Every row gives one point. Each copy is the shape, with its points in the same order, turned, moved and blurred by noise. Some copies are also mirrored. Which?
In the rows, 128 means zero.

Shape (9 x 3)
[[128  83 109]
 [ 78 109 159]
 [106 150 154]
 [164  86 155]
 [ 74 133 105]
 [ 89  84 118]
 [ 98 172 109]
 [191  99 135]
 [161 207 194]]
Copy 1 (9 x 3)
[[127 151  86]
 [174 160 143]
 [129 160 165]
 [125  93 105]
 [133 208 129]
 [158 175  96]
 [100 200 159]
 [ 89  94 100]
 [ 77 114 224]]
Copy 1 is: mirrored
Copy 2 (9 x 3)
[[159  86  91]
 [170  99 164]
 [131 135 157]
 [181 138  85]
 [119  77 152]
 [164  69 128]
 [ 87 110 152]
 [156 146  59]
 [109 220 152]]
Copy 2 is: only turned

Shape (9 x 6)
[[124 172 147 118  67 140]
 [ 32 167 160 146  96 117]
 [133  67  68 120 141 116]
 [108 183 149 164  99  76]
 [ 95 107 163 131  90 108]
 [133  71  97 132 189 159]
 [142  76  84  66 176 100]
 [ 99 187 173 119 102 115]
 [119  90  47  98 154 128]]
Copy 1 (9 x 6)
[[122 170 103 192  77 137]
 [155 185  43 118  53 155]
 [119 102 165  81 127  94]
 [ 78 203  91 129  84 163]
 [156 174 132 116  67 140]
 [159 118 135  82 176  88]
 [133  70 168  87 148 139]
 [126 184  82 162  90 181]
 [124  75 138  97 132  92]]
Copy 1 is: mirrored
Copy 2 (9 x 6)
[[145 176 101 133  90  93]
 [126 167  42 100 161 101]
 [ 86 117 163 123 114 198]
 [119 178 122 128 164  69]
 [ 97 136  98  86 113 101]
 [122  59 145 136 130 194]
 [137 111 190  78 118 207]
 [166 168  92 113 130  80]
 [118 129 155 123 122 224]]
Copy 2 is: mirrored
Copy 3 (9 x 6)
[[141 135 122  59 189 147]
 [152 115  72  66 123 208]
 [111 107 185 135  86 102]
 [201 116  86  95 155 147]
 [152 141 144 102 139 187]
 [ 68 109 152 173 103 120]
 [106  51 207 151 114 120]
 [158 103  97  84 184 179]
 [ 87  76 176 113  84  97]]
Copy 3 is: mirrored

Shape (12 x 9)
[[201 136 171 185 157 104  85  41 137]
 [ 99 116  74 176 122 127 113 154 147]
 [170 116 137 150 174 185  70  60 136]
 [ 75 165  80  85 152  91 183 145 120]
 [147 112  70 127 114 198 190 116  77]
 [ 94 151 175 141 112 104 145 119 159]
 [109 160 163 106 151 125 140 158  92]
 [100 155 109 161  96 130  14  83  64]
 [128 218  75 166 125 131  93  45 160]
 [ 47 106 102 145 145 112 138 112 146]
 [125  88 136  37 170 124 105 139 169]
 [106  98 125 154  97 106 145 116 140]]
Copy 1 (12 x 9)
[[226 118 123 132  78 142 204  62 158]
 [105  87  70 142 127 123  98 110 106]
 [188  87 177 149 119 168 140  60 177]
 [ 71 155 111 164 162 110 136 192 103]
 [130 166 173 189 130 168  59 108  56]
 [ 94 147 104  91 108 157 169 112 136]
 [113 152 137  92 100 147 121 179 145]
 [161 123 146  97 121  31 104  54 149]
 [153 168  90 172 169  93 172  39 165]
 [ 50  82 122 136 123 122 160 110  98]
 [120  60 167 100 199 181 167 168 115]
 [112 117 111 117 113 144 162 107  74]]
Copy 1 is: only turned
Copy 2 (12 x 9)
[[ 82 223 192 206 158 127  81 108  81]
 [149 104 133 139 125 144 150  48 122]
 [122 150 199 195 187 169  86 136 141]
 [162 139  53 102 121  83 167 117 145]
 [168  81 147  74 177 124  84 146  92]
 [ 80 167  79 135  97 148 140 127  85]
 [ 93 124 111 136 101 112 137 173 128]
 [130 174 242 129  89 158 165 126 147]
 [203 219 157 162 130 132 121 112 109]
 [125 145  95 129 165 156 192  76 135]
 [ 72 128  72 149 138 145  94 116 218]
 [ 99 131 110 117 145 151 121  71 101]]
Copy 2 is: mirrored

Shape (16 x 12)
[[162 151 146 133 144 163 134 116 161 162 115 137]
 [106  93 120 113 112 141  99 130 135 109 104 152]
 [111 117 147 119 133 113 112 109 155 111  94  91]
 [106 105 128 111 142 127 135  95 143  94 112 137]
 [125  99 153 118  96 121 110  56   7 110 139 118]
 [195 130 152 136  95  96 101 120 148 118  99 118]
 [115 123 143 204 120 109 142 111 125 122  87 149]
 [109 137  98 148 109 120 108  93 101 146 100 152]
 [165  97 102 132 146 115 120  95  97 126  96 147]
 [122 105 146 123 139 145 121 116 122 150  94 143]
 [157 102 138 192 114 100 146 128 158 121 108 135]
 [102 143 138 128 142 124  62 125 130  96 116 136]
 [141 104  85 111 150 172 103 135 145 124 171 130]
 [ 98 109 136 109 134  99 141 134 128 117 113 150]
 [194 136 149 129 148 127 131 129 147 171  93  85]
 [102 117 146 158 147 119 113  92 151 165 116 152]]
Copy 1 (16 x 12)
[[151 135 140 110 111 182 130 113  98 150 116 143]
 [150 150 134 132 137 102  88 111 137 139 117  87]
 [173 149 114 113 107 104 144  92 136 115 142 110]
 [172 118 119  93 144 104 116 113 140 130 122 100]
 [112 115 144  73 165  83  51 109 129 103 236 138]
 [164 106 137 161  80 125 104  74 104 116 148 148]
 [133  99 133 147 148 128 156  97 102 155 173  79]
 [126 129 165 124 169 141 108  75 141 129 159  97]
 [142 101 137 120 158 137  89  97 100  87 139 107]
 [133 149 132 102 132 130 108 108  98 132 132 100]
 [135  77 107 161 106 135 143 101 107 140 145  96]
 [169 169 124 145 168  97 119  92 136 140 140 139]
 [139 145 109 131 150 159  84 152 165 115  92 139]
 [128 119 133 105 141  81 130 103 130 134 109 106]
 [143 133 133 121  78 168 143  99  84  88 132 151]
 [129 138 102 107 150 149 133  71 113 158 134 100]]
Copy 1 is: only turned
Copy 2 (16 x 12)
[[145 160 147 117 102 133 155 125 150 171  97 150]
 [100 156 120  87 160 102  97 124 126 138 134 136]
 [110 116 163 106 161 144 105 149 134 126 114 163]
 [109 132 111 111 158 122 112 123 140 111 116 170]
 [105 145  88 198 160 160  58 127 152 154 214 160]
 [136 120 153 147 146 118 114 168  95 196 109 146]
 [ 92 149 148 145 137 156 118  81  73 143 114 156]
 [ 93 174 114 144 115 152  83 122 112 133 122 123]
 [115 136  72 126 133 160 104 131 111 169 122 153]
 [102 143 130 104 129 137 116 106 148 164 128 146]
 [140 122 147 128 138 133 123  98  60 161 103 158]
 [100 166 141 120 196 142 117 146 139 133 116 112]
 [180 174  92  72 146 126 128 137 141 128 137 122]
 [ 99 107 116 118 149 115 121 106 128 117 123 129]
 [147 105 159 114  99 163 144 158 132 194 111 149]
 [123 150 146 123 136 153  99  79 142 142  86 136]]
Copy 2 is: mirrored
Copy 3 (16 x 12)
[[ 96 121 109  91 124 159 123 106 121 164  86 120]
 [136 118 137 126 109 103 118 113 157  83 102 149]
 [155  76  95 135 125 142 119 119 131 119  94 155]
 [163 117 111 109 110 131 124 131 156 107 121 168]
 [162 202  94 172 136  99 168 190  81 100 130 173]
 [ 73 106  97 173 140 150 105 127 132 143  91 169]
 [132 130  95 150  84 108 142  65 116 158 112 178]
 [119 137 130 141  69  96 142 131 102 128 104 156]
 [104 144 141 127 103 152 161 132 125 115  98 190]
 [129 144 132 112 122 126 134 110 124 118  67 144]
 [108 126 100 162 105 164 120  58 140 145 116 171]
 [118  81 130 106 139  83 123 123 107 101 121 160]
 [105 127 152  90 119 161 127 120 141  84 155 107]
 [168 128 156 124 119 124 103 106 139 124 112 166]
 [100 104 129 143 145 195 139 114 105 173  68 132]
 [135 126 105 104  88 127 109  80  87 128  95 160]]
Copy 3 is: only turned

Shape (15 x 12)
[[ 62 160 101 163 106  77  81 134 112 148 139 157]
 [ 51 147 151 154 117 172 112  96 138  89 110  93]
 [ 78  65 143 181 166 166  90  73 124  67 187  68]
 [167 133 180 124  82 134 131 165 133 100 109  77]
 [ 85 126  83 152 147 174  78 111 146  55 125  48]
 [151 157  86 188 113 157 190 134 169 172  84 173]
 [141 167 141 168 136  62 157  81 109  95 112  94]
 [175 101 101  70  77  67 143  92  85  74 111 115]
 [180 186 112 149 175 159 173 158 180 105 190 173]
 [ 66 131 159  92 141  69 112 157 107 105 116 106]
 [141 182 179 138 147  97 136  83 197 165  93  63]
 [131 176 202 100 172 107  91 169 118 146  80  85]
 [133 181  85  95 121  91 167 140 110  79 191 138]
 [126 140  93 148 112  65 178 137 149  83 145 140]
 [ 85  92 144 157 124 167 150 183  84 156 173  90]]
Copy 1 (15 x 12)
[[ 91 126 167 137 114  83 182  96 141  54  71 140]
 [142 172 166 169 154 158 100 162 125  75  92 128]
 [157 118 110 228 192 164  97 121 111  93  28  95]
 [122 114 149 170  60 182 115 125 153 157 135 104]
 [117 121 101 168 156 145  63 149  84  91  75 144]
 [102 166 125 107 142 128 233 159 101 169 140 160]
 [ 56  94 152 178 138 118 150 176 158 111 134  80]
 [113  27 165 172 121  82  98 146 191 182 127 133]
 [113 138  80  66 149 150 195 134 117 179  97  52]
 [123 109 139 154 111 105 108  86 182  52 138 103]
 [109 149 139 188  95 106 152 168  79 113 193  55]
 [113 100 141 134  87 164 129  98 124  54 206  70]
 [ 74  94 134  88 137  88 120 110 173 169  76  72]
 [ 74 119 106 138 123  82 160 145 173 150  95 115]
 [116 155 137 181 147 188 146  24 143 140  93 124]]
Copy 1 is: only turned
Copy 2 (15 x 12)
[[ 52 141 125 121 125 115  84 133 152 196  67 146]
 [132 122 170 139 174 166  73 159 126 207 161 144]
 [105  58 153 174 126 129 132 180 120 215 221 179]
 [131 151 195 118 138 167 144 171  73 105 119 133]
 [128 126 138 134 177 146 134 219 147 211 184 187]
 [165 132  87 128 201 122 143  98 134 147  71  60]
 [ 75 148 192 127 152 110 137 140 175 134 154  85]
 [101 217 132 114  68 147 148 153 143  97 177 113]
 [179  83 137 168 167 125 186  98 190 103  73 168]
 [ 40 140 163  97 138 188  95 137 136 131 132 171]
 [102 139 189 128 232  77  94 137 110  92 149 129]
 [ 85 116 209  34 180 144 113 136 100 104 114 172]
 [113 145 133 147 101 155 133 154 221  95  98 153]
 [ 82 163 129 175 142 155 159 128 180 126 107 117]
 [103  35 113 118 116 188 113 177  95 151 109 121]]
Copy 2 is: only turned
